Each wall is flat, endless, passes through zero and stands at right angles to its row. A trip goes straight from one point to another. Which walls does it cross, in order?
In the rows, 128 means zero.

Walls:
(1): [150 113]
(2): [ 45 162]
(3): [139 118]
(4): [131 151]
(5): [115 105]
(6): [139 155]
(7): [ 78 139]
(8): [150 146]
(9): [154 133]
Trips:
[125  93] to [117 146] => 7, 2, 1, 3, 4, 6, 5, 8
[140 136] to [140 109] => 4, 6, 5, 8
[ 94 112] to [122 176] => 4, 6, 5, 8, 9
[97 99] to [178 135] => 3, 1, 2, 7, 9, 8, 5, 6, 4

Walls:
(1): [164 125  91 152 149 175 126 108 135 105 147 161]
(2): [164 134 132 131 101 137 141 156 102 131 125 119]
(3): [ 99 170 121 144 128 123 127 137 162 121 162 156]
(4): [108 140  96 125 152 139  92 110 126 114 155 132]
(5): [122 160  94 174 136 158 126 143 121 187  93 107]
Trips:
[159 139 129 163 150  92  93 104  64 150 144 143] to [ 97  75 111 135 138 181 127 148 128 113 135  68] => 2
[137  53 113 145 143 110 146 128 114 127 108  95] to [138 140 152 145 146 132 135 126 114 168 180 159] => 5, 1, 3, 4
[ 75 103 138 111 131 138 131 123  77 159 127  74] to [ 92 133 191 137 155 146 119 147  84 193  99 111] => 4, 2
[117 103 118  95 134 136  80 186 168 143 145 163] to [111 111 112 116 157 145  71 149 114 169 119 144] => 5, 3
[113 128  78 134  75 155 126 108  80 194 103 114] to [119 129 156 110 115 133 125 104 136 131 157 127] => 4, 2, 5, 3
[132 115 118 156 139 124 126 153 143 107  77 100] to [168 146 149 154  82  99 113 129 193 147 127 126] => 3
[ 86 125 129 118  81 138 127 156 182 104 111 157] to [137 119 117  95 117 111 139 200 151 170 137  90] => 2, 5, 3
[105 108 167 170 138 125 117 120 120 140 110 148] to [115 156 177  95 155 143 126 135 163 121  58 123] => none
[122 171 115 135 107 106 167 163 116 160 138 145] to [169 139 124 136 141 163 151 138 123 136 114 157] => 1, 3
[157 149 151 156 100 168 121 131 142 125  97 112] to [150 114 106 124 129 167 127 141 136 153  90 113] => none

Walls:
(1): [134 116 108  95 158  98 177 140 141 100 108 146 174 191 181 107 107 104
 150 105 121 130  84 182 115 101 123 119 136 114 144 168 153 140 108 169
 133 125 120 152  76 123 157 128 120 126 139 115]
(2): [140 124 140 124 101  55 117 119 147  64 140 127 148 169 152 119 122 139
 116 108 142  47 123 177 109 140 119 113 129  58 158 125 166 146 125  73
  99 123 153  92 104  98 154 117 119 140 137 129]
(3): [125 111 145 147 148 143 115 113 166 128 127 141 125 122 120 136 110 168
 106 121 117 123 109 161 161 113 138 120 133 148  79 166 123 155 113 165
 124 146 134 143 110 125 177 151 118 127 155 103]
(4): [116 117 106  78 153 116 124 188 140 159 178 134  78 140 152 116 142 144
 113 149  92 114 156  82 120  96 121 138 125 181 123 184 148 124  99 101
 101 114 134  86 127  96 148 117  85 183 108 157]
(5): [112 114 131 140 136 164  98 129 135 118 124 152 100 114 143 142  96 123
  95 162  99 124 150 166 148 130 126 150 141 165  68 123 133  78 118 109
 109 116  88 119  94 130 164  85 107 165 141 127]
(6): [128  90 140 129 127 163 126 111 156  95 119  49 108 101 174  87 126  43
 178  89 133 148 150 123 153 102 129 131 119 106 150  94 168 113 146 173
 184 112 171 137 156 111 164 139 153 145 110 124]
(7): [136 124 113  99 103 175 127 142 197 132 160 133  93  99  87 110 127 138
 127 154 183 140 115  99 105 132 133 209  74  73  88 142 151 130 138 119
 122 157  44 118 110 110 109 151 124 140 111 151]
(8): [102 140  89 131 172 144 109 120 146  95 128 141 145 152 185 168 177 110
 129 152  81 109 138 123 123 106 153  99 128 159 106  85 125 128 130 137
  79 180  76 129 112 119  88 138  74 129 161 108]
(9): [124 106 129 162 139 113 123 146 123  96 144 172  89 104 136  96 144 118
  65 132 167 121  85 143 130 125 119 146 142 127 117 162 142 140 142  85
 147 139 107 104 104  96 137 141 112 124 144 108]
(10): [117 112 117 121 139 120 119 147 149 131 152 123 156  67 102 142 170 123
 158 112 127  94  92 118 130 125 110 146 136 118 110 120 136 100 129 107
 150 147  94 120 148 142 181 137 175 131 151 104]
(11): [100 156  96  78  87 140 127  96  66 150 174 140 145 135 135 199 125 120
 108 122 145 181  94 117 127 137 173 134 157 157  84 101 115 176 142 123
 117 207  84 149 125 111  87 151 134 143 179 117]
Trips:
[149 138 113 160 161 130 116 134 129 139 129 167 154 103 117 126  87 142
 126 131 169 122 137 128 176 141 160 140 111 146 115 107 154  97 166  83
 130 133 104 151 144 140  72 115  93 135 120 151] to [174 148 103 155 140 107  76 107 116 137 106 139 138 131 107 147 161 169
 104 130 139 130 129 134  82 193 161 168 113 181 125  92  93 139 134 104
  57 161 129 153 177 118 137 129 106 153 119 131] => 9
[134 118 141 117  90  97 138 132  98 131 126 105 146  82 104  68 120 103
 107 169 117 175 114  89 123 107 129 119  99 121 156 141  78 105 153 128
 122 128 146 122 129 108 105 137 138  97 150 150] to [103 144  95  96 125 137  81 100 132 150 144 127 129 119 120 115 129 137
 125 152 112 108 151 140 113 112 129 141 164 103 137 147 131 151 170  84
  95 138 118 135  87 140 112 179 119 118 105 143] => 11, 6, 4, 2, 8, 5
[140  85 148 137 139 125 116  92 154 153 159 114 119 110 134 118 118 115
  87 127 135 133 146 129 120 141 144 140 149 154  92  86 118 174 125 106
 132 124  76 110 128 119 165 139 161 125 101  91] to [123 116 111  87 131 125 127 183 129 113 117 159 100 169 108 165  98 140
 146 137 116 158 145 107 114 109 108 171 127 176 132 193 191  49 168  96
  95 111 130 104 104 109 143  92 123 142 111 130] => 4, 6, 11, 3, 1, 10

Walls:
(1): [102 144 123 195 161 102 112 149 142  69  73  94 125 128 151 145 112 137
 103 133 152 159 130 130  57 161 155  75 173 141 122 134  81 127 150 112
 164 113 131  88 127 133 171 129 122 124 151 117]
(2): [131 101 116 100 170 129  97 119 129 121 151  90 132 155 114  96 146 106
 109 139 155 135 115 128 130 143  79 119 108 130  96 115 141 131 137 142
 162  95 130 115 119 145 104 143  91  95 132 113]
(3): [122  63 101 184 102  99 127 154 148 163 160  94 129 133 131 104 153 120
 140 102 143 152  98 129 129 120 127 113 145  84 117 173 123 181 126 102
  87 109 175 134 118 136 149 122 161 117 141 144]
(4): [114  88 125 102  89 143 138 122 137 146 117 143 117 134 184 123 122 168
 109 107 131 133 120 171  83 143 100 151 166 119 119 153 153 139  62 121
  97 118 162 139 144 126 146 134 157 121 130  82]
(5): [186 123 102  56 133 155 151  95  78 178 180 141  59  80 129 119 103 152
 108 126 158 177 110 142 119  91 150  94 132 124 105 113 124 142 156 139
 150 127 111  65  97 154 152 144  97 119 149  85]
(6): [116 118 117 119 115 161 143 118 143 141 110 115  98 136  89 165 194 101
 144 110 153 103 171  83  79 132 175 152  92 141  80 110 123 143 100 108
 133  94 110 147 118 128 116 132 121 114 152 110]
(7): [134 173 157 104  75 116 151 177 117 167 128 146 145 138 125 137  95 125
 104 140 150 130  67 127 129 103 119 134 173 131 139  72 171 124 153 154
 117  92 140 121 129 117 109 128 142 131 137 117]
(8): [142 206 103 108  97 155 177 164 134 147 115 186 131 108 110 142  99 112
 112 120 105 122 166 114 179 125 103 139 161 117 124 127 137 121 141 119
 120 149 121 125 149 106 117 125  93 147 154 143]
Trips:
[ 71 115 104  85 126 128 170 141 139  84  52 162 142  93 147 151 101 140
 146 148 106 102 103 118 154 115 132 146 129  76 130 145 170 102 128 111
 156 139 133 149 163 175 154 130 141 116 132 107] to [174 147 131 115 163 134 156  81 148 153 134  73 134 174 111 118 159 134
  96 133 122  85 104 118 139 120  97 137 111 139 190 139 186 108 141 155
 124  98  89 117 164  89 123  93 139 115 134 153] => 2, 4, 8
[152 110 126 143 120 104 110 200  91 142 105 114 111 147 112 109 141 141
 127 161 119  82  96 129 167  99 133 139 166 137 130 129 123 100  98 103
 188 128 155 144 151 137 159 192 162 145 128  94] to [180 166  91 155 143 130 130 131  65 153 132 126 173  87 128 114 109 135
 152 131 135 149 101 127  88 118  76 206 142 129 127 155 152  92 149 104
 161 127 124 132 127  98 110 158 129 154 112 124] => 8, 1, 3, 5, 2, 4
[174 130  87 138 158 150 147 157 148 136  96 133 103 134  96 155 131 161
 126  68 176 111 114 155 141 133 136 167 108  94 124  98 138 135  78 154
 119  92 149 128 111 153 107 115 135  80 178 156] to [ 85 137 118 130 115 108 110 113 102 202 129 138 162 169 160 144 137 111
 200  91 103 158 129 137 116 109 154 124  97 103 112 192 125 152 120 152
 142 152 142 163  80 152 112 129 107 166 137 129] => 7, 8, 2, 5

Walls:
(1): [138 147  96 131 166 135 143  82 115 127 146 161 174 157 157 100 124 143
 185 148 146 134 141 113 111 175 113 121 167 133 143 160 146 132  98  84
 149  95  77 125  87 148 118  79 113 126 168 130]
(2): [116  91 157 122  91 198 144 127 129  82  68 118 129 104 142  94 109  94
 105 133 166 125 130 121 127 107 178 138  92 144 109 119  90 163  98 124
 185 161 133 139 118 142 166 148 123 169 140 133]
(3): [ 79 129 124 121 190 129 126 184 159 149 107 111 113 146 146 130 125 123
 149 164 153 141 121 163 207  89  95 121 156 139 118 160  84 133 123 145
 109 127 131 102 141  96 117 139 165 100 164 120]
(4): [128 158 135 120 123  83  91 108 156 146 170 121 141 152 149 115 119  90
 138  60 111 109 123 108 140 153 119 125 102 131 159 108 143 144 151 165
 129 106 127 134 148 116  93 163 129 101 125 131]
(5): [117 179 102 156 120 144 107 104 126  59 160 102 183 129 105 151 167 132
 145 123  85 102 156 116 125 102  89 172 112 146 143 141 126 122 163 151
 157 151 169 118 145 125  72  81 155 137 157 136]
(6): [149 129 130 128 126 107 134 134  67 156 109 136 164 128 130 157 107  86
 192 134 152 131 164 160 119  99 149 143 138 109 191 122 125 103  71 144
 108 142  95 103 126 157 108 136 149  99  78 114]
(7): [194 140 167 120 111 166 132 132 137 139 145 116 153  96 106 127 142  73
 153 153 162 162 122  97 185 149 155 159 173  70 124 136 152  95 165  88
 164 135 132  92 126 112 104 141 149 127 100 155]
(8): [143 149  92 140 156 114 117  72 142 149 151 118 109 134 109 128 100 128
 111 115 137 138 125 151 183  97 170 154 130  90 133 120 108 161 141 176
 108  65 112 159 141 108 138 169 166 103 116 153]
(9): [ 88 150 181 182 121 120 114 114 136 106 143  58 161 135 212 125 130 115
 156 106 103 120 124  76 166 116 157 102 127 155 157 128 168 117 130 165
 114  75 154 162  97 136  76  86 107  93 193 149]
(10): [ 89 148 141 120 196 115  69 113  98 116  95 143 163 124  82 162 139 118
 101  80 127 160 142 149 124 158 185 142  92 126 116  81 163 117 139 155
 144  90  97 120 123 175 133 140 105 151 116 141]
(11): [151 167 122 115 131 110 120 121 123 122 115 128 121  83 137 114 150 106
 210  90 110 119  97 135 139 128 118 126 109 143 139 148  86 116 137  98
  82 120 107 169 118 128 138  85 160 110 128  92]
(12): [138 113 149 118  94 130  90 126 124 137 151 106 131 198 109 118 125 152
 134 134 132 170 148 135 160 163 120 102  92 149 114 121 196 113 122 106
 129 110 136 158 163  89 124 137  86 139 109 105]
Trips:
[164 132 103 137 100 149  85 133 167 158 129 141 164  86 171 123 131 124
 145 138 127 105  69 121 103 160 166 107 184  84 125  79 171 150 122 130
 121 106 140 160 192 112 123 115 137 150  97  97] to [117  87 151 102 134 141 112 125 150 113 203 129 163 112  99 123 144 139
 160 101  98  86 139 182 135 140 132 155  97 118  73  85 115 140 138 159
 123 132 144 104 145  84 140 165  95 128 111 155] => 1, 9, 10, 11, 5
[110 126 122 136 125 121 126 184 115 101 145 150 109 132 131 151 150 182
  91 149 136 148 140 137 146 122 104  90 108 136  68  86 133 102 124 120
 130  86 154 192 137 128 106 142 127 132 128  68] to [128 123 157 145 131 109  98 129  92 140 137 122  89 125 151 143  93 146
 111 178 142 119 124 110 122 123 138 110  94 185 156 181 151 160 108 154
 117  76 140  90 116 122 132 119 135 137 142 115] => 9, 10, 1, 8, 6
[145  99 182 143 124 148 102 153 116 101 189 140 129 133 167  76 151 181
 108 171 146 131 183 151 101 152 150 110 134 195 124  73 159 120 143 173
 140 163 119 137 107 129 108  86 127 154 127 197] to [131 141 138 149  73 121 137 130 112 136 131  95 130 139  75 140 169  95
 114 130 182 115 133  85 119 158 134 166 151 125  65 126 181 121  92 146
 138 142 172 118 145 111 131 109 113 109 128  63] => 7, 1, 10, 9

Walls:
(1): [175 114 126  98 115 139 135 132 145 145  99 135 142 139 181 143 106 192
 159 168 135 153 101 152  97  95 123 127  97 118  82  77 140 152 139 103
 130 123 111 151 155 132 117 127  67 153 105 147]
(2): [ 85  99  97 105 114 147 128 165 159 120 125 115 109 103 111 168 107 105
 102  85 137 163 116 135 159 125 113 118  91 158 116 116  75 102  98 180
 114 169 126 125 157 110 129 184 137  88 122 144]
(3): [108  99 162 125  91 155  87 183  98 104 136 118 100 140 133 104 138 152
 125 117 131 158 185 106 149 141 106 153  84  77  79 154 123 149 111  90
  87 148  91 141 131 134 138 114 189 118 131 143]
(4): [107  95 130 120 189 177  73 137 156 141 114 124 159 123 129 117  90 148
  99 117 159 135 113 133 145 120  50  68 103 149 158 170 152 192  75  99
 115  76 140 131 178 157  96  77 160 100 151 145]
(5): [127 113  79  96 142 124 149 101 158 124  92 112 134 110  87 133 115 149
 107 133 142 110 118 131 126 160 179 131 118 129 125 141 157 155 117 125
 114 101  95 124  92 145 135 150 125 105 140 104]
(6): [132 156 184  75 131 171  92 185 140 127 116 160 128 137 159  96 105 167
  80  98 143 134 118 117 151 114 131 135 185 191  94 143 106 106 135 114
 183 168 109  92  96 114 163 145 147 144 110 109]
(7): [132 164 153  89 159  91 126 124 112 139 124 156 195 101 127 138 173 103
 108 120 113 167 116 121 131 157 121 119 118 144 161 126 107 118 118 117
 150 104 113 113 153 171 147 135  86 145 107 139]
(8): [151  78 113 121  98 141 144  95 118 132 132 135 126 112 122 133 126 129
 124 167 154 100 158  95  93 145 106  95 142  64 125 134 132 142 131 118
 146 117 112 119 132 129 143 149 153 153  82 132]
Trips:
[120 133  81 148 145 130 160 146 117 166 106 160 111 158 116 118 102 138
 139 133 141 143 106 157  93 139 110 115 124  66 146 119  82  97 102 176
 116  69 220 120 136 118 107 161 151 130 131 133] to [129 136 129  91 134 116  90  99  89 130 126 129 119 122  76 159 173 135
  91 129 155 106 103 154 169 132 105 132 130 129 168 116 113 136 105 136
  75 162 111 107 154 136 137 126 150 126 120 166] => 7, 5, 3, 8
[112  93 131 130 146 126 152 112  99 122 133 124  88 101 129 160 123 163
 162 132 175 115 182 117  91 121 101  97 154 114 130 146 163 130  85 110
 201  87 138 136 114 180 117  89 132 118 138 161] to [150 141  97  98 177 143 143  83 156 142 138 133 145 145 159 156 105 149
 168 144 110 162 113  89 136 153 113 153 107 130 124  94 100 101  93  99
 128 167 145 138 134 105  87 133  90 114 131 133] => 3, 7, 5, 2, 8, 4
